Each row is a point. Before rounding, the points of a table are all equally far from one centre. They may lie mostly on one side of it. Where is the centre, to within rounding?

Points (8 x 3):
[[  3 -73  47]
 [ -8  -9 101]
 [-18 -29 -20]
 [ -8  39  41]
 [ -1  27  73]
 [-11  21  86]
 [  7  11  82]
 [ 15 -54  14]]
Centre: [-33 -20  42]

Points (13 x 8):
[[ -8  -3  31 -56  30 -18  34  84]
 [-31 -49   7  -4 -44 -45  44  52]
 [ 13  52  26  -4 -26  15  71  49]
 [-26  -3 -17  43  -7  40  32   9]
 [ 51  37   3   5  32 -30  73  50]
 [-18  34 -11 -29  43 -13 107   0]
 [-31 -36  21 -19  29  -9 121  -7]
 [-32  24  65 -79 -13 -35  96 -29]
 [-14  46  23 -20  19   2  89  62]
 [-51  15  -8 -73 -34 -55  32  -4]
 [-47  60  44 -29 -64   0  53 -11]
 [ 68  14  60  16  14 -37  98  25]
 [  9 -33  35 -31   7   2  81  61]]
Centre: [-14   8  50   2  17 -38  25 -11]

Points (19 x 12):
[[  15  -40 -109  -44   32  -63   -6   42  -53   13   -3  -47]
 [  45  -69  -97  -53   33  -55  -21   26  -15   19  -38  -16]
 [  25  -30  -46  -69   65  -16   37   61    7    5    5   -2]
 [  17  -66  -46  -21   23  -83   51   30  -38  -56  -37  -66]
 [  14  -85  -79  -55   27  -97   -5   20    7   32  -13  -40]
 [  34  -77  -13  -77   51  -55    0   21  -18   -5  -35   -1]
 [  35  -51  -55  -64   49  -61    0   36  -16    4  -37   18]
 [  73  -35   -6  -32   -6  -39  -30   42   19  -18  -37  -27]
 [  27  -64  -76  -51   -2  -92   46   54  -18   10  -16  -16]
 [  44  -49  -15  -67   48  -70   60   19   17  -20  -30  -34]
 [  54  -42  -30  -65   29  -71   31   24   31    3  -48   -9]
 [  41  -59  -26  -90   10  -61    1   43   29   -2   -8    0]
 [  37  -81  -35  -71   39  -79   38   24  -25   -2  -38  -20]
 [  83  -37   -4  -40   32  -39   14    3  -15  -13  -25   13]
 [ -12  -64  -54   -4   66  -98    7   10    0    2  -38  -59]
 [  24  -64  -31  -55   51 -100   19   28   23  -11  -25  -27]
 [   3  -70  -84  -28    5    1   35   73   -8   35  -42  -56]
 [   4  -98  -41  -39   19  -67    5   43   21    6  -22   27]
 [  24  -54  -80  -46   53  -68  -10   56   11   27   -8  -19]]
Centre: [  2 -43 -44 -22   2 -23  15  -3  -4  -7  -2 -36]

Points (25 x 20):
[[   2    9   18  -37  -27    1  -17  -77   35  -29  -33  -15   18  -95
   -42  -72  -55  -13   32   29]
 [   0   -2   -5  -10  -71  -50    5  -47   -8  -46  -30  -16  -12  -70
   -38  -43  -12  -64   36   15]
 [  15   -4  -20  -74  -43   30  -25  -18  -31  -38  -66   25   12 -105
   -27  -38    6    4  -28   31]
 [   7  -18   23  -62  -67  -35  -11  -50   41  -25   26  -32    9 -111
   -23   -5  -16   -2    9    3]
 [  29  -17  -41  -22  -54  -11    1  -51  -18  -71  -40   25   47  -54
   -37   -7   35  -19  -16    9]
 [ -22   23   -8  -42  -48    0  -34  -50   34  -38   -9    2   31 -110
   -40  -57  -41  -30    8   -3]
 [ -23   18    1  -63  -57  -32    3  -85  -30  -42  -22   -8   41  -83
   -28  -10  -35    9   16   -7]
 [  31    9   21  -23  -54   -6   39  -63   16  -34  -21   13   -3 -121
   -25   -9    7  -20    0  -32]
 [ -14   13    6  -48  -10  -10   -7  -44    8  -89  -25  -37  -24 -116
   -47  -10    1  -33   20   13]
 [ -16  -41  -37  -40  -42   -9   43  -36    2  -32  -55   25   13 -106
   -27  -46  -15  -28   -3   38]
 [  22   24    9  -28  -21   -3  -13  -77   28  -39  -47   12   28 -109
    22   -4  -48  -51    5   -9]
 [  26   39  -29  -19  -56   29   -7  -40    8  -46  -23  -17   29  -64
   -12  -24  -66  -38  -43  -19]
 [   8    5  -34  -46  -30  -12    3 -102  -25  -60  -29   21   34  -63
     8    5  -12  -39   20   -9]
 [ -13    6   13  -21  -55   26  -10  -70    3  -65  -16   -9   44  -77
   -33  -54   13  -39   10   15]
 [ -25  -24   -3  -72  -35  -47    1  -73   -8  -51  -22   -3   30 -105
   -26   -2  -27  -32  -28  -29]
 [ -36    7    0  -57  -50  -10   30  -39   -2  -48  -71  -35   40  -95
     1    0  -21  -31   25    0]
 [ -11   43    9  -29  -31   -3   -9  -45    0  -67  -22   27   61  -55
    16  -31  -46  -28   32   11]
 [  -6    2  -38  -59  -18  -34  -34  -54   21  -32  -43  -34   32  -87
   -18  -36  -47  -28   59   -8]
 [  24   24  -18   -9  -31   21   -8  -62   28   19  -59    4   14  -85
   -60  -64   16  -19  -19   -6]
 [ -36   32   -3  -17  -14  -10  -34  -50  -23  -62  -10  -47   26  -86
   -26  -18  -52   -5   -8   27]
 [  -1   49   13  -28  -35   -1  -32 -101  -29   -7    0   15    6  -85
   -53  -42  -15  -24   10   15]
 [   0  -18  -18   -5   10  -31  -45  -69    6  -61   -5   14   33  -89
    -9   12   20  -19  -16   23]
 [  27    3  -45  -87  -47  -33  -23  -40  -23  -58  -20  -24   33  -80
   -41  -38  -69  -21   14   27]
 [   3    6   -9  -30  -42  -62  -14  -67    2  -43  -42  -16   -5  -44
     0  -27  -41  -47  -12  -43]
 [  -7    2  -13  -40  -57   31   23  -10  -39  -35   -4   21   15 -108
   -78  -28  -15  -46   18  -13]]
Centre: [ 20   2   5 -53  -1  -6   3 -22   0  -7 -18  -7  18 -50 -34  -6 -14 -31
  -2  16]
